Each row is a point. Each copy is the shape, with its points in the same order, turned, moved and blurred by noise. Is it also mirrored, or only turned?

Shape (6 x 3):
[[-10 -29 -27]
 [ 12  -6 -48]
 [ 25   7 -39]
 [ -3   4 -22]
 [ 17 -64  67]
 [ 11  13  15]]
Copy 1:
[[ -3 -23  21]
 [ 11   8  38]
 [ 18  22  27]
 [ -6   7  14]
 [ 32 -60 -68]
 [  1  16 -27]]
Copy 1 is: mirrored
Copy 2:
[[-10   7  22]
 [-15  46   5]
 [ -7  39 -16]
 [-15  19  -9]
 [ 50 -71  21]
 [ -5 -23 -31]]
Copy 2 is: mirrored
Copy 3, 6 rows:
[[ 16 -34   6]
 [ 32 -31 -20]
 [ 25 -12 -34]
 [ 14  -8   1]
 [-92 -30  12]
 [-15  18  -2]]
Copy 3 is: mirrored

Shape, 8 rows:
[[  7 -74  57  12]
 [ 14  19 -13 -18]
 [-20  10   1 -28]
 [  8   1  -7 -35]
 [ 13  -9 -31  47]
 [ 10  10  10 -36]
 [  6  -2  -5 -54]
 [ -1  10 -38 -32]]
Copy 1:
[[-53 -52  37  -4]
 [ 15  17 -47 -13]
 [-26  32 -35  -6]
 [-12   5 -37 -32]
 [ 19 -23 -28  45]
 [ -7  20 -26 -33]
 [-19   7 -45 -42]
 [ -2  13 -69 -19]]
Copy 1 is: only turned
Copy 2:
[[ -8 -52  80   3]
 [  3  10 -24 -27]
 [-42   2 -20 -20]
 [-21  -7 -21 -29]
 [ 37  -4  -8  34]
 [-26  -1  -8 -42]
 [-30 -20 -20 -51]
 [-20 -12 -49 -21]]
Copy 2 is: only turned
Copy 3, 8 rows:
[[-62 -42  55  44]
 [ 10  12  13 -32]
 [-24  22  16 -32]
 [-11  -7  23 -39]
 [ 15  -2 -21  30]
 [-14  10  38 -37]
 [-17  -8  29 -56]
 [  1   7 -11 -49]]
Copy 3 is: only turned

Shape (14 x 8):
[[  3   5  -1  23 -13  12  12  23]
 [ 11   2 -14   0  18 -11 -31 -18]
 [  9   0  -2  17  38   8  -9   0]
 [ 23 -24 -51  29 -34  14  49  14]
 [ 11  16  37  -6 -31  -9  38  45]
 [ 10 -27 -30  16 -51 -48 -27  67]
 [-15  22  15 -20  28  13 -32 -15]
 [ 41  -4  22  24  49 -17   8 -13]
 [-35 -44 -11 -35 -41  33  -3  40]
 [ 54 -16  -2  12  31  37  47  32]
 [ 30  39   0  26 -37 -13 -16 -11]
 [  8  24 -41 -27  37 -14 -36  32]
 [-64   3  11  29 -52 -26 -31  19]
 [-17 -20  36  30 -26   3 -32  54]]
Copy 1:
[[ 10   6 -10  31  -2  20  23  14]
 [ 21   2 -20  29  20   8 -19 -51]
 [ 16  16  -9  47  38   6   3 -20]
 [  2   9 -11  -8   8  71   8  39]
 [ 21  -9   8   2 -24 -25  49  39]
 [ 20 -22 -68  15 -10  -1 -34  53]
 [  4   6 -17  27  21 -28  17 -60]
 [ 49  12  31  44  43   3  -2 -16]
 [-35 -61 -56  17   2  10  28   9]
 [ 49   9   6  34  58  37  53  18]
 [ 40  22  -7  16 -37  19  -4 -20]
 [ 27  22 -73  16  50 -19   1 -23]
 [-43   6 -21  34 -55 -20 -29  10]
 [ -3 -24 -31  74 -15 -25  10  38]]
Copy 1 is: mirrored
Copy 2:
[[ 20  10  17  21 -14  15  13  12]
 [ 18  23   5   5   7   1 -49 -20]
 [ 35  15  22   2  15  33 -25 -18]
 [ 28 -28  -1  30 -56  -2  28 -22]
 [ 18   5  35  27  16 -23  48  33]
 [ 33  26  17 -26 -69 -53  -3  36]
 [  0  25   9   1  47  28 -42   4]
 [ 59  17  43  19  31   5 -16 -43]
 [-32 -38  10 -20 -24   2  -3  46]
 [ 76 -44  21  22   7  29  21 -11]
 [ 22  50   3  60  -9 -21 -19   6]
 [ 41  23 -42 -36  20   3 -28   7]
 [-42  67  37  -8 -40  -6  -4  28]
 [ 12  24  66  -9 -26   7  -9  54]]
Copy 2 is: mirrored

Shape:
[[ -3  24   4   7  18 -38  -1 -18  54]
 [ 14   5  -5 -24 -65  -3  40  14  17]
 [ 11  -7 -47  23 -43 -16  34   4  19]
 [  4 -21  21  -4 -37  14 -11 -13  11]
 [ 22  15  -3  -9 -11  -3  14  19  29]
 [ -9  20  21  25   3  31 -39  41  18]
 [-20   0  84  30 -39   4 -56  -4  -1]
 [ -6  -4  -3  -9  26 -31 -15 -11 -46]
 [-46 -45 -14 -12 -20 -38  25  57  21]
 [-56  48 -10  36 -27  -4  63  26  55]
 [ 23  11   8  48  17  20  31  16 -70]
 [ 33 -35  -6 -19  17  21  18  19  -9]
 [ 35  10   0  29 -37 -16  65  -6  41]
 [ -3   0  42  -6  -2 -12 -67  62  -9]]
Copy 1, 14 rows:
[[ 10  31  14 -17  20 -28   2 -17  51]
 [ 63  16  24 -15 -39   4  19  47  -1]
 [ 37  -6   0  18 -52 -20  16  26  30]
 [ 23   9  44   6  -8  35   4  -5  -2]
 [ 35  13  11 -12   6  -7   3  27  17]
 [-33  31  22  29  36  19  -1  40   5]
 [-23  38  92  26  17  23  10 -15 -35]
 [-22 -25  -4 -20   0 -15 -11 -23 -30]
 [-22 -31  42 -41 -49 -11   5  49  40]
 [-10  46   7  -2 -36 -21  77  52  62]
 [ -5 -41 -21  30  31  -8  49  14 -49]
 [ 26 -44  -3 -13  17  30  -7  23   2]
 [ 70  -2  17  11  -7 -31  47  25  38]
 [-41  12  63  -3  34   1 -41  36 -28]]
Copy 1 is: only turned
Copy 2:
[[-37  16   2   7  25 -41 -19 -32  17]
 [ 29   6   7   2 -36  15  23 -37  39]
 [  3  14 -19  44 -38  -8   6 -20  55]
 [ 12 -26   3   7   7  23 -30 -17  16]
 [  4  16  -1   1   4 -15  11  -6  29]
 [ -7  20  25  -4  10  10 -37  48   6]
 [  2 -45  65  -2   2  10 -71   6 -17]
 [-11  -6 -48   1 -13 -12 -25  -9 -48]
 [-63 -14 -13 -11 -58  12  28   5  31]
 [-50  63  49  46 -33   4  16 -21  34]
 [ 35  14 -17  62 -15   0   0  36 -56]
 [ 17  -8 -46   5  17  26  22  16   3]
 [ 19  10  18  54  -1 -24  37 -36  40]
 [ -2 -21  19 -52 -12 -13 -40  57 -16]]
Copy 2 is: only turned
